Each row of a before or after table is a point. One or more steps were done to the points. Then noise was added and the rows were shuffled. The steps act on columns, c1 being the first. What was done? A step turns or swaps two columns, mirrors them in a line or flattens them onto one, adds a multiple of one to another, or multiplies or shifts one. Angles are multiples of 10 degrees, from the lower column toward the higher: turns from -170 to 170, lines from 10 to 170 but not 90. Use the fewest steps. Two steps may share a column if one is a turn and the other turns, adds or multiplies; they go together, in the order done. Otherwise the lowest column goes first.
In the rows, zero is written as 128.

Before (11 x 3):
[[157 105  98]
 [140 133  68]
 [137 119  86]
 [165 169 136]
 [189 167 144]
 [160 190 136]
 [103 145 150]
 [158 118  98]
 [112 122  81]
 [169 145 149]
 [136 111 114]]
After, 11 rows:
[[ 84 125 133]
 [130 155 164]
 [130 174 160]
 [113 115 136]
 [ 67 130 128]
 [152 139 108]
 [141 143 172]
 [ 92 112 152]
 [ 87 123 102]
 [ 94 123 153]
 [132 157 193]]
Steps: mirror c1 and c3 in the line at 50 degrees; multiply c2 by 0.7

Before:
[[103  91  76 131 103  97  97 133]
 [131 113 104 134 138 114 100 136]
 [ 82  89 131 148  73  86  98  99]
 [ 83 102  85 127  91 112  90  88]
 [111 147 128 136 159 154 127 148]
 [126 140 156  70 150 132 132 166]
 [164 127 132 114 142 148 137 156]
 [143 125 131 105 125 146  78 149]
 [134 119 109 121 135  90  84 106]
 [135 127 140 102 149 167 154 124]
 [106 164  86 146  84 119 136 120]]
After:
[[108 167  86 120  85 149 134 146]
 [129 139 157 131 214  68 133 174]
 [131 112 108 114 152 132  98 131]
 [109 144 127 155 185 133 125 139]
 [144 122 132 146 169 103  81 168]
 [138 129 139 167 133 103 153 105]
 [167 125 129 150 191 116 133 162]
 [ 83  87 133  87  36 145  97 121]
 [ 83  99  87 112  27 130  87  90]
 [101  92  77  97 121 127 100 156]
 [135 115 107  94  91 124  85  89]]
Steps: swap c4 and c6; multiply c8 by 2.5; turn c5 and c8 by -50 degrees

Before, 9 rows:
[[121  91 163 157  96 123 159 153 154 115 156 126]
 [156 108  96 135 156 145 169 161 120 138 106 110]
 [150  79  61 161 159 177  88 164 159  83 167 126]
 [183 149 121 116 150 173 128 105 201  78 107 159]
 [139 147 121 138  91 109 161 146 126 110 121 160]
 [131  63 125 168 115 156 124 140 114 137  84 176]
 [116 113  80 126 160 174 155 100 112 121 108 134]
 [126 127  72 131 174 105 147 150  73  77 101 113]
 [108 162 113 130 136  90 132  85 156 110 128 160]]
After:
[[159 100 106 138 115  95 169 140 142 179 108 143]
 [182 137 137 113 140  77 127 118  52 110 102 124]
 [149  67  72 173 141  71  86 140  99 130 165 139]
 [103 141 136 125  98 154 130 109  92 121 129 108]
 [124 123 122 163 151 153 161 134 106  68 156 137]
 [139 139 135 141 143 166 156 134 117  52 121  96]
 [125  99 106 131  79 120 147 135 186 148 104 126]
 [133  88  95 179 157 111 126 131 125 117  85  77]
 [117  93 101 127 133  75 155 117 141 170 104 115]]
Steps: flatten c2 and c3 onto the line at 40 degrees; multiply c4 by 1.3; add 1.5 times c5 to c10; turn c5 and c6 by -140 degrees; multiply c8 by 0.4; turn c9 and c12 by 160 degrees

Before:
[[159  96  72 153 148  93 168 146 157 102 135 162 111  90 181 134 123 128
  115 146]
 [171 106 108 121 137  93  88 134 138 134 174 151 126 141 105 118 112 158
  114 134]
 [119 113 138 149  97 151 131 107  87 162 137 150 199  94 151 148  69 107
  111 134]
 [108 140  88  78 161 124 154 132 106 155  90  88 123 116 138 134 118  83
  133 106]
 [125  83  83 159 103  66 178  87 107 157 134 134 115 122 135 148 105 148
   90 128]
 [149 100 137 142 182 162 138 154 146 139 110 113 181 130 107 148 125 176
  128 103]
 [117 107 120  82 183 102 100 142  97 137  71  92 130 174 167 159  91 105
  115  83]
 [204 170 149 144 169 100 133 140  77 158 149 136 113  96 129 152 150 136
   87 182]
 [124 164  67  95 151 138 121 136 172  88 150 127 131 114 107 147  94 100
  114 119]
 [168 134  74 147 151 159 109 164 129  81 163 102 165  93 140 155 156  93
  143 118]]
After (10 x 20):
[[114 133 137 148 160 149 129 119  88 138 138 149 178  93 152 171  68 106
   75 121]
 [ 82 124  82 159 143  66 179 103 105 153 134 150 154 123 133  86 105 149
  158 108]
 [136 150  88  78  79 124 153 120 106 147  89 111 122 117 137 129 117  84
  130 121]
 [182  60 149 145 121 102 132 161  77 135 150  88 157  96 128 124 149 137
  160 157]
 [163 138  68  95 119 140 121 129 172  79 151 107 141 115 108 155  94  98
  133 128]
 [105 134 120  82  75 103 100 114  98 169  71  89 139 174 166 133  91 105
  133 118]
 [104 103 135 142  96 162 139 130 145 140 110  83 158 130 107 182 124 176
   81 131]
 [141  90  74 147  95 159 108 143 127  56 163 116 136  93 140 185 156  93
   88 143]
 [113  82 106 122 146  93  89 134 137 143 175 112 140 141 105  84 112 158
  137 133]
 [102  92  72 153 154  93 169 146 156  74 135  97 130  89 182 101 124 128
  149 143]]
Steps: turn c1 and c2 by -80 degrees; turn c5 and c12 by -110 degrees; add 1 times c6 to c16; flatten c8 and c20 onto the line at 40 degrees; add 0.7 times c14 to c10; mirror c13 and c19 in the line at 150 degrees

Before:
[[126 125  93 103 138 126 141 129 127 130 157 125 159 145 117 118 147 129
  135 110 136 133 136 127 103 115 140 142 123 107 134 122 116 119 164 135
  119 116 141 115 148 135 101 124  82 112 141 116]
 [147 119 117 126 147 133 153 126 147 138 116  99 131 166 113 126 151 126
  139 122  92 129 157 127 137 114 109 123 124 136 126 152 113 155 127 112
  132 102 142 125 140  73 107 143 144 134 170 129]
 [152 118 117 109 121 105 129 106 160 138 117 180 119 109 221 133 145 129
  119 111 125 123 126 107  99 154 115  16 124 105 138 165 112 109 121 102
  146 129 126 126 131 133 116 159 134 116 118  94]
 [138 158  93 108 143 130 166 108 109 137 178 136  88 124  94 107 145 109
  134 122 108 136 133 128 118 134 125 118 121 127 159 132 115 124 131 190
  128 130 117  96 122 135 106 166 136 144 116 128]
 [132 117 111 104 151 121 128 136 109 134 119 113 107 117  99 137 134  73
  106 109 134 143 127 126 110 111 113 109 111 105 178 149 125 109 129 106
  124 106 130  96 129 147 121 150  92 124 128 137]
 [150 117 115 110 113 162 119 143 141 113 159 161  93 161 106 139 120 133
  140 102  99 143 136 127 111 146 129 156 119 109 128 121 137 115 130 121
  133 116 129 132 126 144 138 161 147 114 124 134]
 [112 113 108 125 118 153 137 119 147  79 102 130 108 115 128 137 150 134
  128 200  93 132 154 128 200 156 147 136  98 104 126 163 119 122 124 116
  116 112 137  97 112 149 131 109 127 117 135 130]
 [150 158  88 108 154 155 146 119  77 133 111 113 116 128 144 133 136 134
  107 124 163 117 128 120 103 119 108 137 113 115 128 156 125 133 124 109
  207 125 119 123 147  59 161 163 132 114 126 139]
 [134 120  82 139 123 139 131 113 143 132 123 124 168 152 128 138 126 117
  143 143 149 111 184 130 137 111 147 159 124 129 152 142 117 120 143 100
  162 124 157 116 111 137 113 154 145 129 118 120]
 [120 139 117 117 160 152 130 169 107 121 129 128  98 150  93 138 150 120
  136 102 118  90 141 116 126 120 147 124 106 121 146 132 112 116 119 118
  110 122 126 138 120 141 108 110 135 126 142 135]
 [138 117  32 114 141 118 129 124 150 131 134 135 116 146 110 118 143 133
  113 100 123 127 123 120 116 148 147 117 123 106 130 132 118 166 125 243
  115 128 150 115 132 144 128 170 143 114 120  87]
 [114 114 114 116  76 131 120 104  74 126 107 128  97 146  92 115 152  86
  126 148 107 142 187 126 102 123 108 162  96 118 147 127 113 111 157 101
  141 107 128 101 143 138 123 107 146 119 167 137]
 [148 172 107 143 141 132 120 127 153 134 125  99  88 110 166 140 131 132
  114 110 131 136 132 130 174 133 128 101 121 154 131 128 249 167 205 108
  122 121 121 105 110 151 112 146  74 120 155 133]]
After:
[[147 101 119 147 150 131 115 163 155 134 124  95  91 108 168 139 135 128
  115 107 128 118 128 131 175 131 128 101 123 154 134 138 250 131 204 107
  126 133 122 107 113 151 110 147  69 120 158 129]
 [150 158 116 109 130 104 130 142 161 139 117 180 125 107 224 134 150 127
  115 111 135 132 127 108 102 158 110  14 127 101 139 145 110 131 125 100
  141  94 126 133 133 132 117 159 132 113 117  91]
 [150 136 132 126 149 133 152 126 148 139 116  96 130 164 114 125 146 123
  140 124 160 115 156 124 135 116 113 124 128 136 129 160 109 125 128 113
  135 122 145 127 144  77 107 139 140 137 177 125]
 [112 163  86 117 101 133 116 142  72 127 110 124  96 149  93 115 150  85
  125 149 144 112 189 128 103 123 107 164  94 118 144 142 112 127 160 102
  143 143 127 102 143 137 127 105 149 117 167 139]
 [121  67 141 114 160 154 126  92 109 123 131 128  96 154  91 132 152 122
  134 105 151 159 138 114 125 117 145 121 105 119 147 137 110 126 122 118
  108 131 125 140 121 140 105 107 135 132 135 135]
 [128 129 109 110 157 123 144 126 131 131 157 130 159 140 119 120 149 130
  133 111 117 126 139 124 105 109 137 142 123 107 131 135 122 132 163 134
  121 139 142 113 145 135 101 122  82 116 145 120]
 [136 151  94 140 151 142 127 141 145 131 126 125 171 149 125 138 124 120
  144 141 115 154 182 131 138 113 147 157 123 130 152 131 118 126 145 104
  162 118 157 116 108 136 115 149 142 130 116 116]
 [151 120 114 111 175 155 145 161  74 132 113 111 117 130 144 134 137 139
  105 128  96 148 127 120 100 116 107 137 114 117 128 137 126 128 129 109
  210 105 116 129 145  60 164 162 132 115 127 136]
 [136 139 112 109 162 131 165 178 108 134 178 134  89 124  92 105 147 105
  133 125 141 115 136 131 118 132 128 116 122 123 158 131 118 129 134 191
  132 123 116  97 120 139 108 162 133 142 117 128]
 [152 118 106 110 129 160 116 109 144 112 161 157  97 163 108 140 121 136
  140 106 148 104 135 135 110 142 132 156 117 108 128 133 137 131 129 122
  135 143 129 137 124 140 136 162 148 114 130 136]
 [140 139  62 114 199 120 127 126 154 127 137 137 118 144 108 114 147 134
  114 102 134 129 124 119 117 148 146 119 118 106 135 127 119 131 129 245
  116 121 155 113 130 141 128 168 144 110 121  86]
 [112 150 106 123 137 153 141 129 149  79 105 127 107 119 129 137 148 135
  122 194 165 113 156 124 202 153 142 138  98 106 125 161 116 127 126 114
  117 110 139  98 112 153 131 111 128 115 135 130]
 [129 121 129 102 156 120 128 108 111 136 125 116 107 121  99 137 134  73
  105 112 121 116 126 126 107 110 115 111 112 106 177 159 123 128 126 107
  126 124 131  92 131 146 123 152  94 127 133 141]]
Steps: multiply c8 by 1.6; turn c2 and c8 by 130 degrees; turn c3 and c5 by -40 degrees; turn c21 and c22 by 160 degrees; mirror c32 and c38 in the line at 150 degrees; multiply c34 by 0
